Rows are points. Examples show where two turns around zero, p and q, send a point. Write where each new point lands after one turn and then the other. Backwards means that the second turn is done in reverse. Each puzzle has new turns, and all numbers are rounded.
(in the rows, 128 means zero)

Turn p:
[121 131 166] -> [ 94 137 145]
[157 159 152] -> [130 165 160]
[ 86 110  49] -> [161  94  50]
[148 112 145] -> [126 117 156]
Turn q:
[117 174 109] -> [122 130  77]
[101 176 147] -> [ 93 157  91]
[176  54 125] -> [179 107 197]
[130  84 114] -> [137  97 161]
[ 82 141 127] -> [ 85 118 111]
[161 138 148] -> [151 160 132]
Where do these land?
q, then p backwards: [104 161  94] -> [ 82 114 105]
q, then p: [169 149 195] -> [131 209 136]
q, then p backwards: [151  85 115] -> [171 103 123]
q, then p backwards: [168 110 122] -> [167 129 107]
p, then q: [ 86 126  84] -> [157  77 113]
p, then q: [ 90 137 157] -> [ 90 107 107]

Turn p:
[170 132 138 151] -> [136 146  83 131]
[130  72 115  64] -> [157  50 142 145]
[112  55 101 103] -> [126  65 147 180]
[117 181 113 134] -> [100 150 135  85]
[118 152 131 160] -> [109 165 129 124]
[121 176 170 156] -> [140 192 133 103]
Turn q:
[140 133 162 131] -> [125 131 133 164]
[136  81 122 153] -> [166  91 118 128]
[ 82 173 148 107] -> [ 63 138 154 126]
[163  60 130 114] -> [201 114 150 135]
[118 192  78 134] -> [ 85 166  86  86]
Where do these land?
q, then p backwards: [ 79 201 118 110] -> [104 180  73 171]
q, then p: [113  65 141 169] -> [143  98  97 191]
q, then p: [112 110 127 114] -> [155 125 130 134]
q, then p backwards: [152 116 135  91] -> [104 129 167 130]
q, then p: [145 149 160  98] -> [126 178 131 116]
p, then q: [168 127  87 186] -> [ 95 108 101  62]

Turn p:
[ 91 127 147 133] -> [ 92 127 147 137]
[154 115  81  94] -> [166  94  90 139]
[ 84  96 155 162] -> [ 87 157 155 168]
[166 177 152 183] -> [135 190 132  69]
[131 139  72  84] -> [141  76  80 124]
[142 115 161 112] -> [147 123 164 131]
Turn q:
[140 130 126 100] -> [152 115 138 119]
[137 106 109 135] -> [131 112 109 146]
[166 111 195 126] -> [167 174 162 166]
[165 149 113 141] -> [152 144  93 115]
[ 31 145  96 137] -> [ 37  94 138  92]
Where do these land?
p, then q: [128  67  96  64] -> [126 136  77 206]
p, then q: [132 174 135 155] -> [136 106 155  87]
q, then p: [129 177 152 109] -> [141  92 154  94]
q, then p backwards: [ 87  90 108 145] -> [ 71 117 116 111]
q, then p backwards: [153 124 100 147] -> [136 126  87 130]
q, then p backwards: [162 153 137 186] -> [143 127  95 191]
p, then q: [105 111 167  92] -> [116 151 159 172]

Turn p:
[131 147 107 114 127 100] -> [151 113 113 115 153 130]
[145 138 103 145 116 131] -> [139 131  97 120 117 116]
[121  98  99 112 121 136] -> [106 117 102 133 127 157]
[109 146 111 146 135 125] -> [119 119 116 122 141  99]
[126 112 150 134 123  91] -> [148 101 148 153 126 130]
[144 113 101 123 157 156] -> [109 163  99 140 138 140]
[119 142 225 121 116 158] -> [122 151 222 112  94 123]
Turn q:
[121 142 145 144 125 136] -> [120 121 150 137 121 139]
[128  80 136  93 102 148] -> [158 109  76 137 113 149]
[ 96 127 126 104 118 126] -> [132 126 118  98 115 151]
[154 161 136 145 140  95] -> [128 135 167 129 166 110]
[146 161 101 164 129 120] -> [123 159 165 136 126  96]
[ 76  89 137 127 126 115] -> [123  82 110  92 100 131]
[175 136 114 118 155 156] -> [112 164 108 166 154 121]
Where do these land?
q, then p: [181 100 129 151 116 133] -> [161 121 106 168 119  96]
q, then p backwards: [144 108 142 111 158 117] -> [108 131  94 125 145 112]
q, then p backwards: [130  99 137 105 156 146] -> [118 108  83 128 132 128]
q, then p: [109 166 175 133 109 130] -> [103 162 167 132  95 135]
q, then p: [109 155 118 180 154 142] -> [117  84 176 119 121 110]
p, then q: [113 126 122 149 114 120] -> [144 113 119 117 121 112]
p, then q backwards: [108 143 100  70 116 120] -> [101 134 159  82 146 100]
p, then q: [130 127 100 124 102 116] -> [139 141  96 130 117 115]

Turn p:
[ 85  86 126 155 152 102] -> [156  87  79 132 138 153]
[111  78 125 193 103 103] -> [158 126  58  83 141 143]
[ 85 126 106 145 101 109] -> [143 106 126  90 153 158]
[160 163 120 110 157 190] -> [139 157 180 160  80 110]
[149 165 178  70 112 153] -> [ 89 130 180 142 133  64]
[125  83 104 121 111 101] -> [138 140  99 132 175 149]
[181 195 137 103 160 138] -> [ 73 150 173 157  76 119]
Turn q:
[189 156 162 121 122 116] -> [138 143 163 146 163  75]
[103 109 135  86 138  72] -> [ 67 171 135 130 120 146]
[123  79 127 177 165 169] -> [130  53 105 163 119 149]
[ 88 136  95 145 167  79] -> [120 152 151 150  79 182]
[179 112 136  86 134 179] -> [127 119  79 145 148  63]
[136 155 114 107  79 169] -> [164 138 102  80 139  97]
[ 79 111  96 190 116  87] -> [122 100 170 102  81 191]
[127 166 160 111 104 152] -> [154 149 120 109 176 119]
Where do these land?
q, then p: [172 108 153 126 106 182] -> [117 127  81 170 148 171]
p, then q: [136  79 156 110 104 121] -> [126 147 148 166  85 141]
p, then q: [104 175 153 125 116  64] -> [ 82 124  72 115 129 175]
q, then p: [127 156 147 162 203 164] -> [157 176  84 114  66 133]
p, then q: [180  85  85  97 131 167] -> [201 137 177 158 140 123]
q, then p backwards: [ 75 160 103 127 139 123] -> [141 125  73 165 136 130]
p, then q: [103 132  99 150  97  75] -> [128 136  55 143 122 126]
